Each row of a before or after table is a point. One or more steps were done to the points. Then noise was added and the rows were shuffled. The steps act on columns, c1 being the first. Write out the steps. A step turns or swaps two columns, mirrors them in a line or flattens them onto one, adds a multiple of one to another, or multiplies or shifts one. Angles are multiples of 10 degrees, from the lower column toward the higher: turns from -170 to 170, lines from 10 to 170 but not 90. Use the fewest steps. Two steps may share a column if one is a turn and the other turns, adds or multiplies; they go together, in the order done. Otherwise the lowest column goes first.
In the rows, 128 means zero.

Before:
[[102 118  98]
 [ 97 113 148]
 [106  81 122]
 [100 156 108]
 [102 133 112]
 [145  76 118]
 [179 128  91]
 [136  79 146]
 [188 113 172]]
After, 9 rows:
[[ 77  76 125]
 [ 36 136 142]
 [ 39 159 131]
 [ 47  85 154]
 [ 38 113 113]
 [117 142 166]
 [ 83  77 155]
 [122  93  89]
 [ 43 123 157]]
Steps: shift c1 by -60; mirror c2 and c3 in the line at 170 degrees

Before, 8 rows:
[[129 120 145 127 104 104 116 170]
 [106  86 169 156 126  99 122 134]
 [ 76 156 126 108  89  94  95  87]
 [159 108 106 167  95 129 143 122]
 [167 110 101 124  52 205  90  69]
 [ 97 132 175 150 124 119 158 150]
 [148  62  82  91  57 166 162 126]
 [ 77 142 129 142 154 109  99 138]]
After (8 x 8):
[[121 123 161 163 107 134 122 143]
 [107 126 172 149 105 136 158 160]
 [ 90 128 127 141  89 127  92 148]
 [166 119 108 169 141 124 155 132]
 [187 129  89 104 117 120 187 135]
 [220 127 116 126 118 126 118  79]
 [151 128 141 131 115 132 126 179]
 [140 133 119 103  60 127 112  95]]
Steps: turn c5 and c7 by -20 degrees; turn c1 and c5 by 60 degrees; flatten c2 and c4 onto the line at 100 degrees; flatten c3 and c6 onto the line at 10 degrees; shift c8 by 10

Before, 14 rows:
[[182 141 148 116 164 138 133  71 118 155 141]
 [105 187  71 153 137  93 123  97 129 156 134]
 [140 117 150 119 120 120 138 115 132 134 140]
 [148 113 146 112 122  89 108 133 110 110 113]
 [113 134 146 161 120 138 136 145 114 130  75]
 [124 130 143 109 144  88 130 144 121 161 138]
 [140 113 110 103 122 110  90  99 125 156 138]
 [110 110 133 102 134 164  96 129 199  74 104]
 [118 118 152 119 115 124 130 104 112 123 131]
 [125 126 143 138 123  85 139  88 138 145 125]
 [123 110 123 148 122 117 116 135 156 102 145]
 [107 156 147 115 144 102 121 139 108 139 138]
 [110 141 135 117 144 104  40 130 131 147 134]
 [107 113 149 105 249 164 125 132 119 112 118]]
After, 14 rows:
[[119  99 122 152 110 137 167  99 141 158 133]
 [126 140 120  91 145 131 115 146 129 120  75]
 [128  92 123 118 123 128 145 135  95 106 149]
 [113 184 143 134 147 112 151 140 151 140 136]
 [ 83 245 137 106  68 105 155  96 117 158 130]
 [111 154 144 140 134 168 212 130 129 148 130]
 [110  99 247 146 147 159 108 133 145 110 121]
 [152  99 122 137 146 111 168 133 151 108 117]
 [136 132 144 143 143  96 152 143 141 162 133]
 [101 108 114 132 152 124 130 105 146 124 131]
 [142 154 163 136 148 132 117  71 141 156 136]
 [131 106 119 138 151 115 126 115 127 136 140]
 [ 96 125 122 122 144  88 148  88 114 144 123]
 [111  93 134 177 133 177 129 129  71  71 113]]
Steps: add 0.7 times c8 to c1; multiply c2 by 2; swap c3 and c5; turn c4 and c9 by -160 degrees; mirror c6 and c7 in the line at 160 degrees; turn c10 and c11 by -10 degrees

Before:
[[116 132 172 152 134  80 169 168 137 155 131 115  97 173 161 119 167 170]
 [125 134 163 144 144  94 151 178 154 152 147  89  82 105 136 163 142 176]
 [110 141 182 144 164 120 206 113 104 128 101  89 101 156 116 159 140 149]
 [106 117 197 126 125 116 137 157 120 172 104 104 173 144 119 177  96 130]
 [190 177 143  89  71 191 129 119 127 115 150 118 118 141 133 149 144 146]
 [123 203  95  95  94 202 129  86 137 140  84 111 142 132 125 141 134 114]
 [130 115 156 142 133 108 155 202 108 166 126  63 138 160 138 173  84  89]
 [179 167 114 100 119 162 120 105  93 149  50 114 154 119 115 131 102 118]
 [129 141 125 135  73 164 111 124  93 140  98 113 110 131  97 135 109 119]
 [148 130 109 109 111 138 164 141 164 117 141 157  88 153 130 159 140 173]
 [156 193 154 112  82 152 157 108 162 101 133 145  92 129 154 135  96 135]
 [149 182  97  81 103 159 110  68 110 142 153 137 117 135 140 137 106 145]
 [119 106 171 170 137 104 163 130 129 122  93  87  91 153 183 186 154 160]]
After, 13 rows:
[[127 144 126 142  74 156 113 124 127 140  92 164  92 145 107 158 112 117]
 [129 113 199 125 123 168 140 161 124 174 102 157 220 129 130  90 101 129]
 [126 118 152 142 121 163 159 197 128 167 127 115 148 127 136  83  87  86]
 [130 202  92  94  97 178 127  85 129 142  83 163 157 140 137 191 138 117]
 [131 168 116 106 123 149 128 102 133 143  45 165 187 128 140 150 100 121]
 [131 182 100  85 101 149 109  67 134 146 151 189 103 140 131 150 107 147]
 [129 179 143  92  73 178 133 123 140 110 149 166 105 145 128 167 137 141]
 [125 129 107 110 104 162 166 137 136 112 142 204  50 136 121 121 135 166]
 [129 135 165 135 144 142 153 177 124 153 147 137  36 124 137  88 137 175]
 [128 137 184 150 156 150 208 116 130 128 102 140  83 119 127 104 140 146]
 [126 129 174 149 120  99 167 170 122 157 134 165  66 133 161  93 168 174]
 [127 188 154 110  86 149 158 105 127 108 135 191  57 142 152 144  98 140]
 [132 103 169 170 124 163 164 129 123 123  95 142  54 125 193  73 154 156]]
Steps: multiply c1 by 0; flatten c4 and c9 onto the line at 170 degrees; flatten c5 and c14 onto the line at 160 degrees; mirror c6 and c16 in the line at 30 degrees; add -0.3 times c11 to c15; shift c12 by 50; multiply c13 by 2

Before, 9 rows:
[[ 97 112 176 104 225  82 125 125 128  98  99 144 170 122 188 170 124 119
  120 185 177 147 124 160]
 [113  88 130 117 226 126 154 126 122 101 117 151 134 118 204 147 110 130
  147 151 172 141 153 177]
 [175 125 119 118  89  85  82 120 170 124 131 145 132  91 117 189 131 170
  123  96 151 150 138 151]
 [ 99 100 139 145 171 145 149  99 122  80 129 150  97 131 115  96 140 136
  119 136  87 114 135 142]
 [106 102 115 127 194 159 132  99 167 115 146 146 118 123 133 128 135 126
  102 150  70 156 157 123]
 [147 130 119  96  97  65  79 146 192 134 138 120 141  98 106 162 142 164
  175  63 154 164 134  99]
 [158 153 152 108  76  86  76 159 195 130 163 142 114 132 136 163 148 156
  136  88 181 150 158 136]
 [ 98 116 126 161 161 153 124 102 119 137 141 152 137 124 105 118 136 138
   99  96 111 148 165 120]
 [103  97 143  93 217 114 117 138 120  71 143 124 152 124 179 134  99 149
   95 147 169 156 124 176]]
After, 9 rows:
[[102 103 115 124 194 135 132 100 146 111 138  93 119 122 123 128 140 144
  103 149  69 159 160 115]
 [103  98  98  92 218 129 117 140 129  42 149 144 147 132 190 128  99 145
   96 140 169 161 125 153]
 [ 98 111 114 108 224 158 123 126 132  83 122 169 172 120 216 169 124  99
  120 184 180 145 120 140]
 [175 123 132 123  88 159  84 120 139 116 168 164 135  92 110 191 134 128
  125  97 150 148 141 149]
 [151 130 143  98  96 143  78 145 151 145 162 191 138  99 100 163 142 137
  173  59 156 163 138 102]
 [ 97 101 147 140 174 145 148  98 130  63 136 102  92 130 116  94 140 129
  123 136  84 114 138 122]
 [100 115 145 159 160 147 126 102 124 144 137  97 138 121 101 115 135 137
  104  96 114 145 162 126]
 [158 148 138 108  75 158  78 164 151 127 159 165 112 128 151 163 147 163
  138  87 186 148 156 136]
 [111  84  66 124 223 146 155 129 127  80 130 123 134 121 201 151 108 117
  149 149 172 142 158 163]]
Steps: multiply c15 by 1.3; turn c3 and c15 by 40 degrees; turn c6 and c12 by -110 degrees; multiply c9 by 0.4; multiply c10 by 1.3; turn c10 and c24 by 20 degrees; swap c11 and c18
